Each row of a before or after table is a point. The points were changed in one or more steps. Then noise was added and the rows were shuffled. The steps act on how far a point lies along the listed directions, d1 being the first. Write out the steps. A step turns or swaps two directions, mirrors them in a line or flattens them onto one, adds a multiple of one to another, or multiplies one. Angles are multiples of 10 degrees, from the lower direction toward the higher: turns from -170 to 170, lines from 10 to 170 but not 90. Use the fewest steps. Two steps may share a direction if one is a turn and the other turns, adds or multiplies; they go together, in the order done. Otherwise the lowest direction goes first.
(in the rows, 128 means zero)

Directions:
(1): [117  90]
(2): [ 90 139]
Before:
[[147 165]
 [120 164]
 [139 146]
 [140 208]
 [155 134]
 [130 166]
 [136 129]
 [107 117]
 [137 115]
 [119 114]
 [ 85 100]
 [143 150]
 [186 133]]
After (13 x 2):
[[121 127]
 [ 81 194]
 [109 139]
 [111 160]
 [118 163]
 [125 110]
 [ 72 106]
 [ 94 153]
 [105 140]
 [143 121]
 [102 121]
 [180 124]
 [153 128]]
Steps: mirror d1 and d2 in the line at 150 degrees

Directions:
(1): [172 116 144]
(2): [145 171 115]
(3): [139 111  85]
Before (10 x 3):
[[137 129 116]
 [125 158  88]
 [154 141 132]
 [163 171 139]
 [143 151 131]
 [147 147 138]
 [156 133  85]
 [126 142  81]
 [142 139  58]
 [144 140 133]]
After:
[[160 132 141]
 [142 131 125]
 [114 170  99]
 [182 131 138]
 [199 146 134]
 [ 92 164  97]
 [163 149 119]
 [154 145 126]
 [ 90 179  92]
 [175 133 134]]
Steps: multiply d1 by 2.5; flatten d2 and d3 onto the line at 10 degrees

Directions:
(1): [157  96 110  98]
(2): [145 111 109 174]
(3): [ 97 131  82 122]
(4): [160 170 110 125]
Before (12 x 4):
[[132 150 148 102]
 [127 167 156 112]
 [136 137 126  84]
 [122 132 116 146]
 [ 92 122 139 127]
 [142 131 146 131]
 [ 85 178 159 111]
 [108 134 144 127]
 [105 112 101 179]
 [ 90 155 112 130]
 [144 136 131 167]
 [150 101 135 166]]
After, 12 rows:
[[137 154 163 156]
 [ 43 205 137 151]
 [130 137 147 115]
 [136 121  93  78]
 [159 105 165 141]
 [126 135 132 157]
 [122 120 144 203]
 [ 94 144 138 141]
 [ 84 165 115 173]
 [113 155 125  96]
 [ 85 125 133 155]
 [ 94 185 139 112]]
Steps: multiply d1 by 2; turn d2 and d3 by -50 degrees; add -0.3 times d4 to d2

Directions:
(1): [100 105 149 124  86  96]
(2): [146  74  93 125 121 139]
Before (11 x 6):
[[119 106 112 120 125 138]
 [100 123 152 117 109 103]
 [161 162 109 128 171 171]
 [135 200 146 140 163 120]
 [ 91 173 175 128 129 119]
 [151 180 116 135 196 159]
 [126 188 174 140 161 126]
 [115 152 140 121 130 122]
 [167 134  97 122 163 156]
 [165  90  84 136 148 147]
 [148 147 141 129 148 126]]
After (11 x 6):
[[100 150 160 121 125 114]
 [163  95  86 124 138 149]
 [152 137 128 132 149 132]
 [172 132  85 132 191 167]
 [150  62  92 128 117 124]
 [127 156 131 119 143 133]
 [119 182 156 127 159 147]
 [171 114  85 126 161 173]
 [110 113 124 120 114 129]
 [166 182 113 141 184 144]
 [150 178 145 140 179 155]]
Steps: turn d1 and d2 by -40 degrees

Directions:
(1): [153 136 117 138 158  90 161  86]
(2): [126  82 135 178 100 124 117 103]
(3): [ 83 125  94 145 168 115  98 132]
(4): [125 143 113 124  86  69 119 148]
Before (9 x 8):
[[134 122 108 159 169 124 114 105]
 [147 121 125 126  93 127 118 129]
 [100 104 117 136 147  98 110 127]
 [124 112 133 134  93 115 114 150]
 [144 131 139 134 111  94 132 132]
 [112 115 132 143  90 122  96 148]
 [108 115 140 137  57 147  71 188]
 [ 70  89 127 147 164 217  67 170]
 [142 169 123  86 147  89 123 142]]
After (9 x 8):
[[121 122 126 144 175 145 125 105]
 [114  83 136 146 128 128 113 121]
 [125 114 116 159  99 107  92 139]
 [123 117 126 133 168 149 125 122]
 [134 133 109 115 156 148 121 125]
 [146 128 124 155 218 155 149  77]
 [164  95 104 193 154  52 161  55]
 [122 130 142 121 146 153 113 152]
 [161 118 174 111  98 161 118 138]]
Steps: turn d1 and d4 by 150 degrees; swap d2 and d3
